Rows are points. To make a cloud, some directions were put in groups of two or more. Within a group, all points are equally far from the middle, so they leave a hole (a ring in 2 directions, a hollow ball in 3). The other directions are filled evenly. Then the cloud was stretched, turned, moved and blurred a little. How many holes are there, and how many directions does each take, smallest first?
(in the rows, 128 means zero)

Cloud, 14 rows:
[[138  81]
 [ 72 127]
 [ 89  88]
 [144 185]
 [173  93]
 [152 147]
 [135 158]
 [119 186]
 [158 147]
 [146 171]
 [ 78 129]
 [149 165]
 [ 73 139]
 [169 110]]
Holes: 0

Cloud:
[[170 106 149]
 [112 122 169]
 [151  79 132]
 [ 97 139  97]
 [ 71 117 124]
 [116 172 152]
 [ 97  93  88]
 [119 128  89]
 [ 65 109 121]
 [111 124 168]
 [ 99 132  92]
 [ 73 102  95]
 [ 87 137 105]
 [195 164 170]
 [149  82 162]
 [ 70 111 105]
 [193 150 162]
 [181 159 176]
 [154 140 177]
 [185 143 167]]
Holes: 1 (2)

Cloud (29 x 4):
[[134 130 219 127]
 [133 169  94 108]
 [145  70 180 132]
 [116  70 139 134]
 [128  87 182  81]
 [111 123  99 155]
 [178 102 132  83]
 [ 96  98 117 145]
 [164 164 179  94]
 [104 102 104 149]
 [121 137  93  85]
 [128 137 210 139]
 [164  92  99 105]
 [169  78 131 128]
 [114 151 199 131]
 [165 178 137 113]
 [156 112 194  77]
 [193 124 158 137]
 [116  83 110 141]
 [182  83 135 125]
 [122 144 208 132]
 [142 107 220 114]
 [146 162 193  97]
 [124 111  84 143]
 [130 149 126 164]
 [105  95 149  83]
 [123 140 198 147]
 [116  68 141 133]
 [123 174 114  98]]
Holes: 2 (2, 2)

Cloud, 74 rows:
[[ 83 145 101 135 144  91  54  85]
 [133 120 134 189 123 175 170 197]
 [159 169 120  94 148 121 125 134]
 [127  75 153 150 106 167 141 155]
 [136 135  76 105 158 116 132 117]
 [116 111 108 122 176  78 121 162]
 [113 157 133  48  96  98 153 149]
 [ 94 129 154 133 168  67 112 131]
 [139 151 100 219 135  97  98 169]
 [140 139 127 106 123 181 112 142]
 [129 146 130 125  85 144 132  82]
 [116 132 121  89 175  96 123 130]
 [153  93 113 117 173 107 107 181]
 [132 151 129 186 228  43  84  91]
 [115 132 131  80 111 128  76 197]
 [ 79 162 102 141 134  67  77 142]
 [108 169  94 201 173  77 128 108]
 [172 118 153 174  95 162  70 125]
 [150 105 105 165 171 113 122 160]
 [ 83 114 107 158 132 114  75 124]
 [168  98  72 146 100 102 124  94]
 [144 144 220 120 160 162 116 105]
 [ 81 111 153 141 126 126 124 181]
 [106 125 172  50  98 168 113 141]
 [108 160  99 157 101 100  59 133]
 [132 185  91  86 120 110  73 152]
 [110 161 181 153 155  68 120  48]
 [138 104 138 208 126  54 104 134]
 [129 163 139 168 130 168 103 160]
 [152 110 106 128  89  89  87 203]
 [145 152 144  73 156  70 126 109]
 [160  88 134 167 101 193  87 139]
 [103 114 107 150 161  49 148  94]
 [131 153 103 117 117 164 174 168]
 [163 108 214 163 145 157 102 152]
 [102 143 175 150 157  53  67  55]
 [101 103 164 113 113 143 136 124]
 [107  91 191 186 206 129 165 117]
 [146 128 203 166 151 105  85  93]
 [113 146 185 147 114 149  94 153]
 [132 169  97 112 165 103 122 221]
 [126  62 142 201 143 119 145  74]
 [115 140 112 174 182 107 165 183]
 [105 109  84 158 118 124  45 147]
 [108 115 132  98 121 123  66  66]
 [142 108 145 165 147 149 122 128]
 [139 120 190 102 177 117 199 113]
 [203 112 125 116 114 151 127 171]
 [153 141 122 131 147 140 159 183]
 [106 120 167 146 223  75 112 109]
 [132 126 197 162 149 169 161 143]
 [117 137  90 160 116 137 104 143]
 [157  63 100  90 130 107 138 133]
 [109 146 126 133 150 149 121 184]
 [ 64 143 138 147 127  76 138  98]
 [ 88 142 165 173 214  83  95 103]
 [124 103 102 109 147  87 101  82]
 [146 149 141 184 177 113 125 196]
 [166 121 137 117 130 129 177 148]
 [159  87 190 156 113 124 147  72]
 [142 179 120 131 142 127 116 157]
 [115  96  95 185 154 158  83 114]
 [110 101 186 166 128 135  52 105]
 [124 133 167 169 194  50  82 125]
 [107 124 145 106 125 127 180 174]
 [137 120 129  90 159  91 182 134]
 [ 63 146 162 145 161  85 128 171]
 [121 111 169 153  89 170 177 182]
 [ 76 156 129 129 137  98 141 122]
 [ 81 169 166 172 126 126 100  94]
 [166 111  99 184 130 102 100 119]
 [186 133 142 206 159  79 138 150]
 [154 138 193 160 158 161 146  68]
 [144  73 106 170 102  78 146 105]]
Holes: 0

Cloud, 99 rows:
[[128 161 116 157 159 142  77 184 101]
 [114 122 168 182  73 108 108  93 164]
 [157  97 113 141 103 175 139 147  74]
 [180 114 140 135 126 198 123 118 128]
 [125 102 111  99 105 153 102  90  71]
 [ 85  73 151 150 139  88 115 158 116]
 [153 125 133 136  97 179 147 153 150]
 [ 88 162 144 121 108 125  71 119  84]
 [139 104  87 128  97  55 109  84 130]
 [137 157 111 207 114 113 133  73 145]
 [134  84 109 119 181 123 120 105 136]
 [ 94  97  83 171  70 126  86 150 131]
 [107 164 113 198  74 193 135  85 123]
 [123 110 165 127  74 141 164 138 111]
 [137 101 150 146  54 165  88 141 181]
 [169 170 152 154 121 141 188 133 188]
 [157 110 177 157  77 137  70 143 114]
 [118 103  86 126 109 203 158 132 125]
 [118  92 151 158  80 134  91 161 152]
 [135 126 184 169 127 148  90  80 195]
 [114  72 154  56 108 116 116 129 128]
 [158  71 185 142 135 186 111 140 193]
 [ 99 118 145 173 139 133 105  91 189]
 [184 113 178 170  78 142 190  98 134]
 [149 156  76 188 155 135  87 109 107]
 [ 80 135 139 149 131 102 115 118 188]
 [ 72  77 117 125 129 136  88 116 145]
 [115  87 132 182  84  46 102  77 154]
 [196 152 113 144 112 114 131  78  98]
 [116 145 119 152 197 140  79 181  95]
 [118 150 126 110 118 131  92  93 177]
 [131  94  61 129 124 121  98 133 103]
 [137 101  79 205  78 135 151  71 113]
 [163 142  87 144 137 123 145 179 167]
 [170 157 141 190 114  81 127 125 153]
 [101 139  78 128 110 117  48 113 163]
 [144  99 137 108 102 136  81 167 140]
 [145  21 127 187 116 108  95 127 194]
 [131 139 132 102 153 210 106 134 185]
 [119 109 207 144  94 158  66 147  86]
 [146  36 158 108 145 154  94  94 182]
 [112  42 119 117 137  95  57 113 105]
 [ 88  66 119  90 175 136  74 135 121]
 [125 120  95  91 118 157 110 114  72]
 [ 94 108 212 142  94 163  79 123 117]
 [ 97  99  85 131  73 131  97 108 149]
 [182 127 101 114 111 113 147  95  76]
 [150 122 109 119  58 146 112 138 135]
 [107  18 154 157 134  98  89 100 122]
 [123  93 154 190 105 120 133  92 110]
 [ 94  53 160 161 101 145  66 139  87]
 [ 89  87 147 167 107 137  76 117  72]
 [136  74 112 139 122  87 113  67 177]
 [105 174 107 170 109 145  77 111 114]
 [159  89 156 121  99 174 134 124 188]
 [131 143 101 140 108  92 166  57 133]
 [173  95 129 138  80 133  82 113 176]
 [142 195  98 153 134 116 115 148 136]
 [143 132 146  98 126 105  63 168 125]
 [124 108 116 184  85  69 122  59 140]
 [ 80  60 169 151 103 172  99  99 173]
 [156  99 108 174  62 172  94 133 140]
 [135  22 150 141 118 111 111 119 137]
 [135 149 142 189 112 131 203  60 153]
 [163  44 183 121 181 122  64 153 163]
 [159 176 158 191  63 168 166  86 123]
 [119  73 119 112 138 148 153  93 144]
 [148  96 148 172  83 174  67 154 109]
 [125 147 170 139 134 141  75 143 137]
 [145 143 158  96  89 150 131 157 184]
 [147 119  88 176 148 120 105  69  92]
 [174  88 107 156 174 197 147 134 184]
 [140 141 113 103 173 146 101 149  73]
 [187 120 145 199 154  80 127 132 158]
 [140 102 151 118 121  95 119  50 167]
 [150  95 109 125 155  73 152  79 165]
 [136 173 175  73 103 130 100 120 103]
 [157  56 154 107 121 120  88 146 109]
 [152 148 145 179  49 164 173 108 134]
 [159 155 166 153 128 107 136  77 127]
 [119  98  98 166  74 141 116  65  97]
 [ 85  75 162 138  88 140  94 109  96]
 [154  98  77 144 100  97 137  77  70]
 [159 132 171 163 162 109 132  97  74]
 [141 101 115 140 141 155 110 204  57]
 [138 120 139 179  54 104 169  64  96]
 [ 90 139 103 149 168 108 138 122 152]
 [128  92  60 123 183 122 136 150 154]
 [148  83 127 200  86 127 109 133  91]
 [152 133 133 142 130 147  74 148 182]
 [130 108 155 167 171 109  65 116 115]
 [170 111 131 158 128  99  68  75 156]
 [100  85 144 190 152  79  89 116 170]
 [156 153 108 137  77 141 122 161 160]
 [135 135 123 181 125 143  76  69 154]
 [111 126  69 151  44 121 125 128 117]
 [116  87 131  70 156 162 170 120 142]
 [118  59 122  90 122 118  72 148 113]
 [134 145 139 199 113 172 109 135 111]]
Holes: 1 (3)
